Every row gives one point. The window is the flat piece filled in between its corners: a triangle in 3 columns, a solid with four corners in 4, and so on. A path goes straight from each point to the next, and from the last back to the first. List the points from which the path goes on through the window.
In the rows, 128 means zero.

Window, 3 rows:
[[133  62 107]
 [155 178 144]
 [ 99 146 116]]
Path:
(1): [158 165 113]
(2): [139 163 164]
(3): [143  97 135]
(4): [159 110 104]
(5): [121 222 111]
(6): [116 214 158]
(7): [112 143 176]
(8): [151 174  96]
(9): [122  74  61]
(10): [ 93  65 127]
(11): [126 112 144]
(12): [147 128  74]
Through the window after points: 1, 7, 11

Window, 4 rows:
[[134 126  77  94]
 [166 139 171 137]
 [125  84  76 105]
 [ 95 147 203 104]]
Path:
(1): [174 135 151  96]
(2): [113 166 158 162]
(3): [ 91 106  42 117]
(4): [145 100  66  45]
(5): [134  84  88  45]
(6): [110 112  75 113]
(7): [117 165 171 172]
(8): [154 119 180  82]
(9): [141 117 157  77]
(10): [ 97 112 126 168]
(11): [ 93 133 145 138]
(12): [120 122 158  86]
(13): [137  89  96  92]
(14): [117  97  80 126]
(15): [103 176 188 159]
(16): [141 148 178  94]
Through the window after points: 7, 11, 13

Window (6 x 6):
[[168 163  78 106 105 143]
 [135 157 185 159  91 118]
 [100  73  72 151 115  83]
 [ 71 105 174 103 125  90]
 [171 167  52 121 173 161]
 [ 42 160 134 110 135  94]]
Path:
(1): [103 108 128 107 110  31]
(2): [126 157 145 123 120  53]
(3): [ 70  96 133 164 120 162]
(4): [101 159 118 106 131 161]
(5): [116 186 122 103 129 105]
(6): [113 105  83 136 129  67]
(7): [ 86  93  93 144 103 131]
(8): [ 75 116 126 105 124 131]
(9): [111 109 119  92 152  44]
(10): [ 84 125 181 102 107  41]
(11): [ 57 113 173 131 108 116]
(12): [ 61  91 121 162 101 138]
Through the window after points: 6

Window (9 x 9):
[[ 95 178 138 101 213 140  63 158 125]
 [ 47 142 179 135 176 132 108 130  93]
 [128 171 101 146 137 117 131  79 110]
 [166  98 170 158  57  92 208 171 186]
 [175  90 180 143  63 132 124 117 141]
 [159 108 147  88  28 153 218 117 176]
 [114  68 115 143  60 120 131 176 133]
 [ 56 199 159  85 161  74  57 128 112]
 [102 206 149 141 118 147 100 154  86]]
Path:
(1): [144 121 160 115  82  93 156 127 106]
(2): [114 129 163 153  63 127 137 118 182]
(3): [113 121 143 165  70 132 132 125 161]
(4): [159 107 161  94  76 107 171 153  76]
(5): [112 126 151 122 142 104  96 154  98]
(6): [ 92 151 153 155 128 128  89 144 139]
(7): [ 92 141 142 138 100 136 105 153 155]
(8): [125 105 172 110 116 107 144 177  55]
Through the window after points: none

Window (11 x 11):
[[120 145 157  45 114  70 158 153 154 183  82]
 [180 153 130 111 141 202 137 134 164 185 178]
 [174 146 118   7  81 144 127 100 171 155  98]
 [134 185  77 140 108 139 190  31 170 106  89]
 [129 128 126  92 145 159 176 144  85 108 125]
 [174  76 158 116 132 156 157 113  92 152 110]
 [124  50 100 107 147 117 114 145 100 130 140]
 [164 151 141  49  97  57  85 183  93 176  86]
 [ 97 113 139  89  83 145 112 134 110 154 108]
 [ 58 100 171 128 213 127 137  66  38 120 168]
 [112 103 144 158 127 169 122  44 174  19 149]]
Path:
(1): [135 137 104 109  71 124 179  90  93 125 171]
(2): [118 144 136  88 155 140 121 120 149 119  86]
(3): [137 138 129  81 137 142 110 107 152 121  90]
(4): [150 126 130  93  77 123 179  92 116 146 172]
(5): [165 108 141 101 103 118 143 113 103 143 132]
(6): [137 124 135  97 154 150 134 130 121 151  64]
(7): [130 126 136  90 150 155 131 132 124 143 102]
(8): [156 128 125  84 109 131 153 125 106 138 159]
Through the window after points: 3, 5, 7

Window:
[[219 101  93 114 126 133 129  98 128 127 132 122]
 [107  76 160  89 114 102 125 139 121 192 112 135]
 [164 144  54 122 100 173 112 124 153 205 139 137]
 [122 152 189  82 100  98  69 123 115  15  62 145]
 [101  42 139  91 100 162  98 172 139 140 162 149]
 [149 148  28 109 132 146 167  77 137 118 136  95]
 [ 98 148 196  92 164  62  24  91 107  61 130 160]
 [182 182  90  75 138 171 142  95  80 126 146 112]
 [117 110 149  79  78  73  99 178 154 170 197 136]
 [185 181  77  88 183 150 161 115 148  93 112 157]
 [121  93 176 116  92 154 131 124 182 185 175 117]
 [101 172 195 156 135  59  79 142  74  50 136 172]]
Path:
(1): [131 130 157  91 110 105  85  61 121  90 120 179]
(2): [114 141 160  98 149  98  65 137 119  89 131 131]
(3): [137 106 139 103 166 128  95 197 162 149 121  83]
(4): [127 117 151  98  91 127 125  85 123 143 149 157]
(5): [126  92 139  89  66 133 140 127 120 140 197 229]
(6): [111 150 134 108 169 115  73 141 132 112  88  52]
(7): [139 160 139 158 150 143  95 178 155 124 112  80]
(8): [130  97 118  56  80 115 132  70 116 144 146 178]
(9): [122  92 158  99  81  99 122  74 115  95 149 192]
(10): [120 141 147 115 132 109  68 152 117 124 128 104]
(11): [146 131 143  97 134 118  64 145 132 118 117  25]
(12): [126 120 117 107 100 122 123 107 120 140 150 187]
Through the window after points: 1, 3, 7

Window, 14 rows:
[[194  54 119 160 112 138  82  86  94  92 182 119  41 136]
 [166  59 121 162 121  96  92 133  83 131 107  93 162 112]
 [131 177 121 152 162 106 111 136 156 115 114 114 138 112]
 [  7 131 212 112 100  73 116 124  92  84 143 133  42 216]
 [ 57  89  89 141 116 114  86  78 117  61 150 110 151 142]
 [139 157 107 110 146 130 116 110 137 111 194 164 196 112]
 [131 156 230  87 181 223 184 136 127  81 101  82 148 153]
 [ 77 152  92 157 162 107 189 155 131 112 189 111  89 142]
 [ 95 206 118 146 162  93 117 115  21 114 160 130 165 110]
 [160 169 110  87 152  86 224 148 109  32  15 130 128 102]
 [173 157 116  81 144 122  90 142 124 127 170  76 140 138]
 [149 120 115  76 202  71 140 110 154  89 189  81 133  78]
 [135  85  34  85 127 145 135  42 128  97  46 198 114 109]
 [158 137 108 112 196 106  84 189 122 103 163 114 140 108]]
Path:
(1): [138 140 115 128 172  96 147  94 130 101 165 121 155 164]
(2): [101 138 105 109 135 130 124 157 125 105 165 130 114  71]
(3): [103 124 139  99 132 141 148 129 112  95 129 107 113  93]
(4): [121 136 121 140 164 110 141 108 108  90 125 137 134 152]
(5): [128 124 122 121 160 108 124 115 113  94 130 106 127 162]
(6): [ 99 153 146 104 117 152 134 147 114  97 129  99  96  63]
(7): [ 84 133 146  90  68 139 113 150 112 106 140 114 108  72]
(8): [127  96 103 140 209  85 128  59 118  71 130 131 121 202]
(9): [141 139 101 180 191  93 141 107 121  87 121 129 148 192]
(10): [116 129 118 116 124 124 126 133 122 101 154 110  94  93]
(11): [105 154 121 105 147 118 133 139 104  93 124 112 131  87]
(12): [142 154 136 124 181  88 131 119 117 100 133 126 157 201]
Through the window after points: 1, 7, 9

Window, 14 rows:
[[143 149 133  93 120 135  69 155 131 148 163 143 165  61]
 [121 155 109  98 126 109  94 138  99 102 122 148 102 146]
 [116 102  61 143 108 121 109 144 133 111 134 147 127 137]
 [157 158 104 148 145 148 131  89 173 117 111 160 132 152]
 [ 79 119  99 145 166 143 124 165 108 125  91 151 134 124]
 [124 124 106 114 146  79  64  74  95 148 140 139 133  98]
 [161  53 184 134 173  77 148 142 157  98 113  87 188 175]
 [ 98 100 139 164 106 144 109 134 134 140 107 153  92 127]
 [135  85 140  61 173 139 154  46 142 217  64   7 155 136]
 [ 70 165 104  78 117 106 191  87 101 216 101 122 146 113]
 [134 116  96 134 113 131 157 137 145  49  77 153 149  83]
 [113 144 142  92 158 105  72 147 233 139  49 137 159 179]
 [ 91 187 122 167 109 126 125 131 159 111 149 118 141  98]
 [134 154 145 187 118 126  90 184 173 177  54 111 146 151]]
Path:
(1): [ 96  98 136 177  91 149  94 121 129 137  86 159 204 137]
(2): [150 129 120  93 180 103 110 143 151 118 123  95  93 127]
(3): [112 125 116 110 130 116 113 157 168 149 103 131  96 109]
(4): [133 144 129 134 128 135 124 110 118 112 111 135 194 153]
(5): [ 98 121 104 165  76 144  93  92  92 138 117 148 184 171]
(6): [148 157 135  82 178  85 149 137 195 135 116 103  99  87]
(7): [136 130 114 158 152 101 128 161 185 139  95 101  92 107]
(8): [114 145 117 121 114 139 107 117 129 132  96 140 159 124]
(9): [ 91 113 144 141  88 141 114  85  66 145 118 125 172 159]
(10): [132 143  96 124 163 118 123 169 161 128 118 132 117  71]
(11): [129 111 117 157 167 128 107 149 175 154 119 109  65 111]
(12): [124 130 119 117 124 128 137 101 136 126  91 133 188 141]
(13): [102 128 135 131 103 157  91 127 109 118 109 133 182 144]
(14): [135 135 109 128 160  79 124 130 178 148 111 147  51 111]
(15): [158 127 142 120 167 121 118 137 168 152 111 135  98 136]
(16): [109 122 112 138 124 125  95 125 138 119 106 114 163 124]
Through the window after points: 13
